Rows are points. Each copy is the shape, with its points in the same order, turned, moved and blurred by noise. Say if it was mirrored as well.

Shape (6 x 2):
0:  0.003 -0.002
1:  0.070  0.003
2:  0.005  0.023
3: -0.027  0.016
4:  0.021 -0.062
5:  0.025 -0.034
Copy 1 (6 x 2):
0:  0.011 -0.006
1:  0.077 -0.002
2:  0.011  0.016
3: -0.019  0.011
4:  0.028 -0.066
5:  0.033 -0.036
Copy 1 is: only turned
Copy 2 (6 x 2):
0:  0.005 -0.009
1:  0.070 -0.024
2:  0.015  0.017
3: -0.013  0.018
4:  0.009 -0.072
5:  0.021 -0.044
Copy 2 is: only turned
Copy 3 (6 x 2):
0: -0.002  0.005
1:  0.065 -0.010
2:  0.002  0.029
3: -0.026  0.029
4: -0.003 -0.060
5:  0.009 -0.034
Copy 3 is: only turned
Copy 4 (6 x 2):
0: -0.003 -0.007
1:  0.058  0.017
2: -0.008  0.019
3: -0.037  0.000
4:  0.028 -0.056
5:  0.025 -0.031
Copy 4 is: only turned

Shape (9 x 3):
0: -0.026 -0.040 -0.008
1:  0.039 -0.022 -0.002
2: -0.006 -0.034 -0.017
3: -0.038  0.037 -0.009
4:  0.000  0.045 -0.039
5:  0.045 -0.011 -0.004
6: -0.008  0.037  0.047
7:  0.041  0.024  0.008
8:  0.023  0.010 -0.066
Copy 1 (9 x 3):
0:  0.007 -0.047 -0.022
1:  0.012 -0.042  0.042
2:  0.002 -0.059  0.006
3:  0.009  0.029 -0.015
4: -0.032  0.019  0.018
5: -0.001 -0.049  0.051
6:  0.055  0.027  0.026
7:  0.006 -0.010  0.053
8: -0.053 -0.017  0.030
Copy 1 is: mirrored
Copy 2 (9 x 3):
0: -0.034 -0.054 -0.008
1:  0.028 -0.045 -0.027
2: -0.011 -0.051 -0.004
3: -0.005 -0.004  0.057
4:  0.033 -0.030  0.058
5:  0.038 -0.030 -0.025
6:  0.002  0.040  0.016
7:  0.054 -0.005  0.001
8:  0.040 -0.075  0.031
Copy 2 is: mirrored
Copy 3 (9 x 3):
0: -0.043 -0.041  0.004
1:  0.022 -0.022  0.006
2: -0.022 -0.035 -0.007
3: -0.055  0.036 -0.002
4: -0.017  0.043 -0.033
5:  0.029 -0.011  0.004
6: -0.023  0.039  0.054
7:  0.025  0.026  0.014
8:  0.005  0.007 -0.059
Copy 3 is: only turned

Shape (10 x 4):
0: -0.019  0.026 -0.021  0.045
1:  0.001  0.024 -0.024  0.035
2:  0.045 -0.024 -0.039 -0.003
3: -0.043  0.041  0.047  0.021
4:  0.002  0.038  0.041 -0.034
5: -0.022 -0.038 -0.009 -0.050
6:  0.024  0.030 -0.045  0.014
7: -0.007  0.009  0.047 -0.038
8:  0.019 -0.009  0.012 -0.046
9: -0.033 -0.019  0.007  0.021
Copy 1 (10 x 4):
0: -0.041  0.049 -0.022 -0.001
1: -0.033  0.047 -0.018 -0.017
2: -0.015 -0.018  0.000 -0.060
3:  0.014  0.074  0.009  0.044
4:  0.057  0.045  0.010 -0.007
5:  0.044 -0.028 -0.035  0.002
6: -0.028  0.033 -0.015 -0.054
7:  0.056  0.029  0.015  0.013
8:  0.044 -0.008 -0.002 -0.026
9: -0.017  0.009 -0.004  0.031
Copy 1 is: mirrored
Copy 2 (10 x 4):
0:  0.049 -0.035  0.043  0.037
1:  0.050 -0.021  0.033  0.031
2:  0.036  0.009 -0.037  0.019
3:  0.003 -0.030  0.092 -0.005
4:  0.012  0.009  0.054 -0.050
5: -0.008 -0.046 -0.025 -0.035
6:  0.072 -0.003  0.004  0.014
7: -0.017 -0.004  0.033 -0.046
8:  0.001  0.008 -0.007 -0.034
9: -0.005 -0.043  0.025  0.026
Copy 2 is: mirrored

Shape (9 x 6):
0: -0.044  0.002  0.053  0.011  0.038  0.057
1:  0.014  0.030 -0.011  0.025 -0.001  0.015
2:  0.025  0.010 -0.035 -0.045 -0.010 -0.020
3: -0.029  0.004 -0.032 -0.004 -0.013 -0.015
4:  0.011  0.013  0.020  0.045  0.013 -0.019
5:  0.008 -0.018  0.030  0.041  0.069 -0.014
6:  0.037 -0.010  0.001  0.063 -0.012 -0.004
7: -0.037 -0.002 -0.064 -0.049 -0.033  0.059
8: -0.015 -0.014  0.047 -0.013 -0.017  0.048
Copy 1 (9 x 6):
0: -0.036 -0.015  0.026  0.044  0.038  0.069
1: -0.021  0.024 -0.021 -0.008  0.007  0.012
2:  0.055  0.028 -0.002 -0.014  0.008 -0.023
3:  0.016  0.010 -0.013  0.031 -0.022 -0.019
4: -0.038 -0.030 -0.024 -0.001  0.023 -0.011
5: -0.024 -0.046 -0.036  0.026  0.072  0.005
6: -0.019 -0.027 -0.064 -0.021  0.001  0.010
7:  0.065  0.060  0.006  0.038 -0.037  0.048
8:  0.002 -0.021  0.033  0.000  0.002  0.064
Copy 1 is: mirrored
Copy 2 (9 x 6):
0: -0.019 -0.021  0.058  0.028  0.048  0.063
1:  0.019  0.033 -0.003  0.011 -0.011  0.034
2:  0.036  0.015 -0.018 -0.036  0.000 -0.028
3: -0.006  0.004 -0.044 -0.010  0.007  0.001
4:  0.015  0.029 -0.008  0.058 -0.003  0.016
5:  0.028  0.021  0.005  0.080  0.049  0.022
6:  0.035  0.011 -0.025  0.057 -0.034  0.024
7:  0.011 -0.031 -0.029 -0.096  0.015  0.051
8:  0.002 -0.045  0.043 -0.001  0.004  0.033
Copy 2 is: only turned
Copy 3 (9 x 6):
0: -0.064  0.011  0.028  0.025 -0.005  0.049
1:  0.008  0.012 -0.019  0.015 -0.044 -0.009
2:  0.013 -0.024 -0.045 -0.050 -0.018 -0.025
3: -0.036 -0.015 -0.021 -0.014 -0.033 -0.046
4:  0.011  0.024  0.015  0.029 -0.013 -0.027
5: -0.001  0.022  0.014  0.043  0.049 -0.008
6:  0.035 -0.010  0.005  0.054 -0.031 -0.030
7: -0.061 -0.067 -0.063 -0.032 -0.064  0.008
8: -0.028 -0.030  0.036 -0.006 -0.029  0.039
Copy 3 is: only turned
Copy 4 (9 x 6):
0:  0.007  0.001  0.044 -0.005  0.054  0.022
1:  0.017  0.045 -0.020  0.022 -0.008  0.015
2:  0.006 -0.006 -0.042 -0.020 -0.068  0.000
3: -0.037  0.007 -0.019  0.010 -0.037 -0.011
4:  0.027  0.041  0.003  0.021  0.002 -0.038
5:  0.013  0.001 -0.020  0.025  0.062 -0.045
6:  0.035  0.006 -0.016  0.070 -0.022 -0.017
7: -0.044 -0.023 -0.017 -0.005 -0.049  0.090
8:  0.017 -0.042  0.043 -0.007 -0.005  0.034
Copy 4 is: only turned

Shape (12 x 8):
0:  0.014 -0.054 -0.044  0.085  0.039  0.015 -0.018  0.029
1: -0.002  0.007 -0.033  0.023 -0.036  0.042  0.003  0.018
2: -0.005  0.037  0.029 -0.004  0.030 -0.021 -0.033 -0.003
3: -0.042  0.058  0.078  0.026  0.009  0.032 -0.027  0.020
4:  0.008 -0.048 -0.017  0.069  0.037  0.011  0.034 -0.002
5:  0.005 -0.004  0.011 -0.040  0.076  0.023 -0.031 -0.019
6: -0.002  0.013 -0.004 -0.015  0.021  0.005  0.033 -0.053
7: -0.035  0.014  0.022  0.029 -0.039  0.006  0.034 -0.021
8:  0.028 -0.004 -0.007  0.041 -0.028  0.046 -0.026 -0.021
9: -0.001 -0.024  0.017  0.060 -0.040  0.017 -0.027  0.008
10:  0.041  0.043 -0.026  0.016 -0.019  0.030  0.001 -0.006
11:  0.029 -0.027  0.034  0.039 -0.036 -0.023  0.050  0.013
Copy 1 (12 x 8):
0: -0.043 -0.020 -0.007  0.092  0.027  0.031  0.021  0.037
1: -0.006  0.062 -0.027  0.026 -0.003  0.036  0.007  0.006
2: -0.008  0.007  0.027 -0.013  0.042 -0.014 -0.056  0.009
3: -0.035  0.071  0.076 -0.017  0.021  0.009 -0.065  0.024
4: -0.019 -0.007  0.022  0.057  0.023  0.006  0.056  0.029
5: -0.006 -0.023  0.022 -0.032  0.091  0.038 -0.018 -0.001
6:  0.016  0.017  0.015 -0.024  0.043 -0.013  0.030 -0.026
7:  0.000  0.057  0.037 -0.005 -0.028 -0.013  0.015 -0.013
8:  0.025  0.045  0.007  0.055  0.018  0.045 -0.008 -0.017
9: -0.004  0.030  0.029  0.058 -0.029  0.032 -0.018  0.007
10:  0.033  0.059 -0.025  0.023  0.039  0.009 -0.012  0.006
11:  0.043  0.016  0.029  0.018 -0.039 -0.011  0.026  0.049
Copy 1 is: only turned
Copy 2 (12 x 8):
0: -0.023 -0.058  0.008  0.049 -0.001 -0.011 -0.044  0.062
1: -0.029  0.017 -0.044 -0.001 -0.006  0.022 -0.014  0.011
2: -0.002  0.074  0.048  0.015  0.020 -0.024 -0.019  0.006
3: -0.051  0.079  0.046  0.041  0.053  0.034  0.032 -0.005
4: -0.025 -0.045  0.027  0.034 -0.045 -0.010 -0.001  0.045
5: -0.032  0.037  0.082 -0.046  0.009 -0.016 -0.048  0.024
6: -0.016  0.042  0.039 -0.027 -0.055 -0.012 -0.014 -0.015
7: -0.025  0.034 -0.005  0.018 -0.023  0.000  0.042 -0.036
8:  0.003 -0.002 -0.005  0.018 -0.002  0.048 -0.034 -0.008
9:  0.000 -0.013 -0.013  0.039  0.030  0.019  0.012 -0.008
10:  0.005  0.052 -0.022  0.005 -0.030  0.038 -0.035  0.012
11:  0.037 -0.005  0.002  0.013 -0.025 -0.001  0.061  0.016
Copy 2 is: mirrored

Shape (15 x 9):
0: -0.036  0.020  0.034 -0.046 -0.012  0.033  0.023 -0.021 -0.068
1:  0.009 -0.032 -0.020  0.013  0.009  0.002  0.012  0.010  0.014
2: -0.044 -0.021  0.051 -0.049 -0.031  0.036 -0.005 -0.031 -0.021
3: -0.009 -0.070 -0.018  0.018  0.034 -0.080 -0.019  0.014 -0.041
4: -0.009  0.014 -0.042 -0.055  0.023  0.017 -0.032 -0.023  0.011
5:  0.015 -0.009  0.009  0.026  0.046 -0.034  0.010 -0.034 -0.011
6:  0.035 -0.078 -0.012  0.050  0.026 -0.021 -0.005  0.005 -0.042
7:  0.028  0.058  0.009 -0.066 -0.029  0.029 -0.019  0.000 -0.005
8:  0.009  0.016  0.021 -0.069  0.013  0.001  0.006  0.038  0.034
9:  0.036 -0.067  0.017  0.024  0.022 -0.021 -0.004 -0.023 -0.021
10:  0.002  0.025  0.022 -0.007  0.024  0.031 -0.052  0.020 -0.002
11:  0.046 -0.063 -0.006  0.032  0.014 -0.031 -0.013 -0.024 -0.038
12: -0.001  0.061 -0.022 -0.029 -0.015  0.039 -0.002  0.028  0.025
13:  0.009  0.013 -0.002 -0.034  0.038  0.030 -0.002  0.019  0.026
14: -0.058  0.026  0.051 -0.041 -0.054  0.006 -0.006 -0.029  0.000
Copy 1 (15 x 9):
0: -0.040  0.052  0.039  0.064  0.017 -0.022 -0.023  0.022 -0.023
1:  0.008 -0.037 -0.014  0.020  0.021 -0.014 -0.003 -0.008  0.002
2: -0.045  0.021  0.061  0.062 -0.011 -0.025 -0.046  0.017  0.023
3:  0.009 -0.062 -0.028  0.004  0.041 -0.084 -0.062  0.001 -0.050
4: -0.018  0.026 -0.018 -0.008  0.013  0.015 -0.066 -0.018  0.025
5:  0.001 -0.018  0.021 -0.005  0.060 -0.040 -0.015 -0.045 -0.022
6:  0.050 -0.070 -0.006  0.040  0.054 -0.053 -0.029 -0.005 -0.038
7:  0.013  0.066  0.032 -0.009 -0.023  0.018 -0.020  0.024  0.021
8: -0.022  0.013  0.001 -0.026  0.016 -0.017 -0.006  0.044  0.052
9:  0.046 -0.052  0.023  0.032  0.039 -0.057 -0.039 -0.024 -0.009
10: -0.004 -0.005  0.035 -0.009  0.029  0.032 -0.046  0.036  0.002
11:  0.057 -0.049  0.007  0.035  0.033 -0.062 -0.041 -0.030 -0.031
12: -0.022  0.027 -0.004 -0.017 -0.014  0.052  0.014  0.020  0.018
13: -0.014  0.002 -0.004 -0.004  0.038  0.017 -0.018  0.015  0.035
14: -0.072  0.025  0.068  0.020 -0.037 -0.027 -0.021  0.011  0.002
Copy 1 is: mirrored
Copy 2 (15 x 9):
0: -0.012  0.002 -0.017 -0.024 -0.048  0.021  0.057 -0.045 -0.057
1:  0.006 -0.005 -0.003 -0.017  0.033  0.001 -0.004  0.034 -0.012
2: -0.006 -0.043  0.021 -0.040 -0.044  0.033  0.023 -0.044 -0.036
3: -0.020 -0.052 -0.022  0.019  0.047 -0.078 -0.020  0.024 -0.052
4: -0.027  0.007 -0.038 -0.061  0.012 -0.005 -0.004 -0.035  0.026
5:  0.013  0.004  0.001  0.027  0.050 -0.031  0.008 -0.019 -0.025
6:  0.032 -0.044 -0.035  0.022  0.064 -0.023 -0.020  0.034 -0.060
7:  0.029  0.022 -0.034 -0.045 -0.065  0.005  0.022 -0.029  0.030
8:  0.000 -0.009  0.003 -0.042 -0.024 -0.018  0.051  0.015  0.052
9:  0.044 -0.045 -0.003  0.010  0.053 -0.023 -0.008 -0.002 -0.041
10: -0.006 -0.019 -0.038  0.017 -0.015  0.020  0.007 -0.018  0.037
11:  0.048 -0.036 -0.027  0.011  0.053 -0.035 -0.025  0.001 -0.052
12: -0.011  0.046 -0.024 -0.031 -0.039  0.029  0.011  0.016  0.039
13: -0.004  0.000 -0.019 -0.026  0.015  0.015  0.039  0.006  0.041
14: -0.021 -0.005  0.044 -0.022 -0.075  0.014  0.006 -0.045 -0.019
Copy 2 is: mirrored
Copy 3 (15 x 9):
0: -0.011  0.019  0.025 -0.074 -0.004  0.009  0.032 -0.029 -0.064
1:  0.012 -0.034 -0.016  0.024 -0.020  0.006  0.008  0.011  0.015
2: -0.028 -0.013  0.033 -0.070 -0.029  0.022 -0.002 -0.039 -0.010
3: -0.008 -0.088 -0.016  0.008  0.012 -0.057 -0.027  0.069 -0.042
4: -0.016  0.015 -0.072 -0.044 -0.002  0.011 -0.010  0.005  0.021
5: -0.007 -0.028 -0.008  0.020  0.043 -0.045  0.010 -0.010 -0.019
6:  0.033 -0.079 -0.015  0.032  0.014 -0.016 -0.025  0.021 -0.042
7:  0.034  0.064 -0.023 -0.068 -0.034 -0.007  0.004 -0.024  0.018
8:  0.011  0.017  0.002 -0.059 -0.009 -0.001  0.018  0.023  0.053
9:  0.032 -0.082  0.006  0.005  0.016 -0.016 -0.020 -0.013 -0.023
10:  0.007  0.041  0.005 -0.028  0.019  0.016 -0.043  0.005  0.010
11:  0.052 -0.077 -0.016  0.020  0.012 -0.030 -0.020  0.001 -0.037
12:  0.001  0.078 -0.021 -0.021 -0.032  0.007  0.006  0.004  0.023
13:  0.013  0.023 -0.018 -0.027  0.019  0.021  0.010  0.017  0.033
14: -0.050  0.012  0.032 -0.061 -0.053 -0.006  0.003 -0.047 -0.004
Copy 3 is: only turned
Copy 4 (15 x 9):
0:  0.038 -0.040 -0.014 -0.044  0.000  0.023  0.027 -0.060 -0.062
1: -0.007  0.014  0.018 -0.002 -0.014  0.027  0.017  0.030  0.003
2: -0.008 -0.045  0.001 -0.054 -0.027  0.018 -0.010 -0.071 -0.015
3: -0.014 -0.001  0.024  0.037 -0.015 -0.057 -0.008  0.054 -0.059
4: -0.011  0.054 -0.036 -0.053  0.030  0.015 -0.022 -0.008 -0.012
5:  0.010  0.026  0.030  0.056  0.004 -0.006  0.002 -0.020 -0.019
6: -0.002  0.002  0.039  0.058 -0.044  0.014 -0.018  0.053 -0.039
7:  0.064  0.042 -0.029 -0.076 -0.018  0.021 -0.011 -0.043 -0.007
8:  0.033  0.035  0.035 -0.075  0.018 -0.011  0.022 -0.003  0.016
9:  0.002  0.012  0.061  0.043 -0.035  0.008 -0.024  0.013 -0.029
10:  0.049  0.009  0.000 -0.036  0.034  0.030 -0.036 -0.004  0.008
11:  0.002  0.025  0.037  0.052 -0.063 -0.002 -0.026  0.020 -0.041
12:  0.045  0.023 -0.040 -0.055  0.015  0.031  0.016 -0.007  0.033
13:  0.015  0.038  0.017 -0.042  0.028  0.029  0.004 -0.005  0.010
14:  0.020 -0.052 -0.014 -0.042 -0.005 -0.011  0.010 -0.079  0.011
Copy 4 is: mirrored
